Rows are points. A path goes straight from each point to the next, and from the last back to the first. The post is the endless flat space through its rows: a point in 2 columns, a line in 3, a plane in 4, and so on, so that a path can go around it. Count how often the path circles the post. Going back the other way cancels.
In the rows, 128 means zero.

Post:
[[103  99 121]
 [142 154 131]]
Path:
[[153 143 149]
 [196 161 109]
 [122 133 103]
 [ 75 121 116]
 [114 137 145]
 [144 108 141]
 [139 125 120]
 [126 138 110]
 [ 87 130 123]
 [113 162 155]
 [128  83 143]
 [164 146 129]
 [133 123  79]
 [ 68 100  97]
 [117 111 103]
 [119  76 125]
 [150 142 161]
 [ 95 120 143]
 [ 94 137 108]
 [114 126 108]
 [ 83 138 137]
 [112 122 141]
 [101  50 142]
 [136 105 108]
 [105 114  95]
 [108 186 135]
 [ 94 123 165]]
Times around: 3

Post:
[[112 101 153 172  96 161]
 [132 135  80 125 148 103]
 [125 128 124 138 100 113]
 [124 123 185 136 105 143]
 [103 152 122 113 135 120]]
Path, 30 rows:
[[183 135  93 143 106 101]
 [128 147 105 108 107 106]
 [132 112 122 115 111 108]
 [125 110 158 146  81 159]
 [125 163 139 123  99 133]
 [169 145 152 136  88 130]
 [139 125  93 137  91 124]
 [153 128 188  98 119 113]
 [ 85  91 130 173 136 175]
 [ 98 138 135  97  92  98]
 [103 137 124 103  78 129]
 [132 106 101 116 169 162]
 [114 102 149 116 180 158]
 [139 109 149 129 200 149]
 [123 131 127 181  84 105]
 [118 140 170 135 138 150]
 [ 88 146 108 160 122 186]
 [100 131 135 108 128 136]
 [106 115 125 128 152 135]
 [115 111 130 144 110  89]
 [150 122 138 157  83 100]
 [ 99 144  89 146 115 129]
 [194 146 135 111 128  60]
 [ 84 109 162 201  88 166]
 [123 139 127 151 113 139]
 [122 139  94 120 132 148]
 [125 127 138 104 138 121]
 [ 93 114 158 124 117 118]
 [ 96 144 123 147  90  97]
 [185 127  89 142 139  75]]
Times around: 3

Post:
[[171 117 111 109  92 111 137 152 105]
 [113 141 121 135 155 173 118 145 139]
 [119 135 109 167 123 155 130 118 121]
 [153  78 166  89 164 118 110 146 123]
 [160 146 112 158  89 176 165 134 113]
 [119 152 137 142 151 106 128 121 139]
 [128 133 145 127 112 103 115 138 157]
 [110 128 135 103 122  96 132 133 115]]
Path, 28 rows:
[[139 146 132 126 115 130 133 178 105]
 [139 130 182 128 147 111 164 124 127]
 [144 105 171 104 179  96 126 126 155]
 [208 107 149 159 118  94 119  94 172]
 [213 141 115 152 157 169 131 116  80]
 [115 150 140 143 151 162 125 151 112]
 [ 79 112 109  98 118 133 101 177 134]
 [150 115 132 146 133 141 146 129 154]
 [143  70 132  90 161 145  99 137 118]
 [135 206 128 135 102 137 125 132 166]
 [138 175 113 167 144 152 132 132 128]
 [143  99 129 113 125  51 131 153  78]
 [106 105 156 134 123 145 147 137 174]
 [125 134  76 143 106  78  96 165 136]
 [149 143 162 138 141 118 146 129 125]
 [160 167 137 136 153 142 152 119  71]
 [186 135 175 137 172 121 120 101 147]
 [139 108 126 146 124 116  87 140 106]
 [ 94 147 155 122 110 172 159 153 132]
 [103  83 134  73 125 141 128 176 131]
 [131 184  81 166 110 163 160 124 152]
 [135 116  97 116  67 154 136 134 104]
 [168 123 129 120 129 126 108 149  88]
 [ 84 151 190 137 150 114 138 137 149]
 [105  99 162  98 144 167 124 156 142]
 [180 113 102 148 117 139 143 131 139]
 [167 139  84 129 119 148 144 125 102]
 [105 128 154 110 139 129  75 147 139]]
Times around: 4

Post:
[[136 133 130 108 111 124 119 127 164 116 111 154 112 126]
 [113 160 153 143 131 139 120 162  95 176 122  96 170 141]
 [100 178 116 188 149 116 125 178  97 189 140 132 101 124]
 [139 134 138 187 130 164 137 151 118 106 111 162 132 114]
 [128 134 166 164 110 111 113 170  94 165 122 101 111 155]
 [160 162 120 137 105 125 127 146 124  74 155 110 140 110]
 [147 137 128 143  99 115 174 119 107  52 112 120 106  90]
 [112 122 131 140 153 132 118 134 126 113 136 139 117 128]
 [ 86 164 141 141  77  96 131 128 122 115 132 125 132 132]
 [137 125 129  79  97  96 107 126 123 155 137 140 157 137]
 [131 139 155 115 139 145 112 117 101 115 112 172 117 105]
 [146 161 140 146 128 140 128 132 107 158 141  90 131 130]
 [158 121  80 126 110 130  71 139 125 113 105 173 154 170]]
Path (27 x 14):
[[133 141 124 156 150 154 132 158 131 141 153 121  99 130]
 [150 151 114 113 144 172 128 112 161 135 128 148 136 118]
 [139 146 112 174 114 147 120 143 120 148 111 169 102 121]
 [136 166 117 179 106 115 127 139 121 168 127  82 131 125]
 [129 151 114 161  64  95 110 138 111  84  59 166 138 150]
 [ 79 147 139 155 129  80 126 149 105 129 141 154 109  89]
 [156 150  96 163 119 119 153 160 134 156 154 125 110  91]
 [187 121 152 116 103 166  74 138 126 105  96 165 170 140]
 [158 131 113 158 166 161 149 129 125 148  76 122 146 136]
 [101 144 137 200 100  98 172 193 139 135 109  70 123 123]
 [179 149 121  81 121 166 151 111 136 134 127  92 190  97]
 [132 165 115 122 129 144 138 144 144 142 138 113 147 114]
 [134 141 116 162 143 122 141 145 110 138 130  67 113 178]
 [165 199 113 117  83 101 152 155 160 140 135 137 170 112]
 [131 137 136 169 104 141 177 131 121  91  83 110 152 116]
 [128 145 153 104 115 115 119 119 102 108 117 151 127 119]
 [109 155 131 138 127 124 135 143  97 173 102 108  99 160]
 [106 158 123 124 152  98 117 150  75 151 173  97 139 159]
 [130 129 169 100 153  66 173 156  88 105 151  85 126  98]
 [132 151 155 177  78 133  82 134 111  84 102 130 148 154]
 [107 122 156  89 107 112 116 135 103 144 155 127 202 103]
 [131 122 134 152 151 144 172 160 105 133 171 120 113  82]
 [118 125 151 140 149 149 110 168 103  97 137 107 129 129]
 [168 160 113  62  99 124  87  84 141 128 110  99 133 124]
 [110 170 132 130 174 130 127 151 123 134 111 139 131  86]
 [ 98 151 191 195 115 129  73 169  94  97  96 149  99 178]
 [115 176 126 126 125 114 123 127 126 111 135 147  79 136]]
Times around: 0

Post:
[[ 99 127  77  90  96 134 117  98 137 131 113 143 170 139 127 141 104 108]
 [115 126 142 151  99 127 112 119  92 134 113 119 142 147 128 116 155 121]
 [117 117  85 131 142 113 111 141 120 173 140 115 122 169 104 161 127 128]
 [114 141 131 109 119 124 140 120 125 117 155  97  98 110 104  96 153 126]
 [143 108 111 197 131 148 147 143 110 131 103 144 133 158 112 142 110 109]
 [148 138 144 101 140 138  99 119 123 162 109 127 138 113  81 161  85 135]
 [119 149 137 174 120 136  97 122 147 114 160  90 147  75 125 115  93 149]
 [ 98 129 136 105 119 136 136 126 184 137 150 188 148 141 104 139  88 102]
 [ 83 128 123 130  96 146 139 122 175 150  94 112  96 127 149 113  96 147]
 [110  98 104 111 119 126 126 130  90 143 112 113 134 126 157 153 125 113]
 [ 93 156 107 120 120 121 122 100 130 138  86 117 156 135 156 139 115 131]
 [136  94 127 115 149 127 112  89 109 160 112 110 117 144 120 138 135 115]
 [106  97 168 149  79 142 177 150 182  98 137 136 170 108  98 124 136 145]
 [111 173 129 127 130 128 100  98 111 115 174 109 145 153 117 142  84 122]
 [118 137 121 137 117  84 134 149 112 152 123 105 126 177 147  93 120  99]
 [152 103 108  94 133 111  96 141 150 152 138 128 105 150 131 148 149 140]
 [156 134 130 126 112 132 159  90 103 145 155 125 112 109 130  88 102 128]]
Path:
[[149 142 105 145 168 127 124  61 138 139 136 105 140 133 114 137 112 102]
 [139 150 173 168  90 144 144 133 172 135 157 172 126  97  87 120 115 140]
 [127 133 105 151 112 162 136 143 164 135 131 198  98 155 116 134 151  99]
 [168 104 131 143 140 133 103 104 137 135 117 116 116 103 141 128 119 122]
 [ 82 140 116 107  71 148  99  92 132 116 137 135 109 149 121 149  87 130]
 [171  99 107 110 109 131 130 137 123 106  95 112 134 134 104 112 106 146]
 [ 84 132 130 112 122 137 130 125 126 144 101 150 114 131 101 144  80  94]
 [159 125 112 170  88 110  99  93 104 118  75 101 136 167 154 117 165 111]
 [113 104 106 125 123 151  49 149 123 145 115  72 137  85 137 201  96 111]
 [108 121 125 171 125 135 118 108 153 172  81 132 185 137 112 169 103 121]
 [137 131 158 124  53  90 185 140 173 169 127 140 135 102 108  68 137 141]
 [121 149 125  87 138 104 119 121  81 129 142  96 145 140 103 155  80 136]
 [ 93 135 109 109 155 141  71  94 138 104 126  93 130 164  81 132 174 145]
 [ 49 137 139 104  91 149 161 129 145 140 140 137 127 146  86 119  81 120]
 [ 85 113  64 117 106 134 165 103 126 116 130 195 147 166 116 174 138 108]
 [139 145 127 144  96 127  87  73 151 106 123 129 157  92 140 148 121 134]
 [155 123 102 143 100 125 106 112 135 158 149 140 145 126  99  95 173 102]
 [167 110 118 110 108 130 165 114 105 138  92 101 155 144  80 161 147 127]
 [125 136 197 134  73 148 170 108 132  85 116 106 138 139 106 163 107 143]
 [110 134 132 137 144 129 103 127 169 133 108 144 112 164 153 166  67 132]
 [139 157 128 147 158 142 145 118 130 109 136 134  72 140 150 118 124 153]
 [142  54 134 115 129 148  71 149 166 148 173 209 141 159  77 152 128 112]
 [109  88 153 148  49 101 109 145 206 149  83 106 191  97 111 114 133 204]
 [ 67 132  62 124 100  93 162 137  89 135 124 106 168 135 171 188 107 119]
 [130 148 113 114 121 132 194 116 137 125 148 215 127 101 126  98  97 127]
 [138 106 131 122 156 155 110 139 116 134 115 165  81 176 104 114 148 118]
 [126 114 139 154 132 101 121 120 128 171 123 115 158 202 134 142 132 170]
 [ 73 133 148 125 111 137 156  69 133  91  61 134 163 118 143 103 105 111]
 [143 148 127 146  81 122  82 115 102 118 150 130 140 159 161 113 140 161]
 [134 112 159 128 160 121  83 130 131 175 103  82  91 145 164  88 101 141]
 [150  94 143 134 114 152 140 146 179 158  97 140 113 138 102 121 118 118]]
Times around: 1
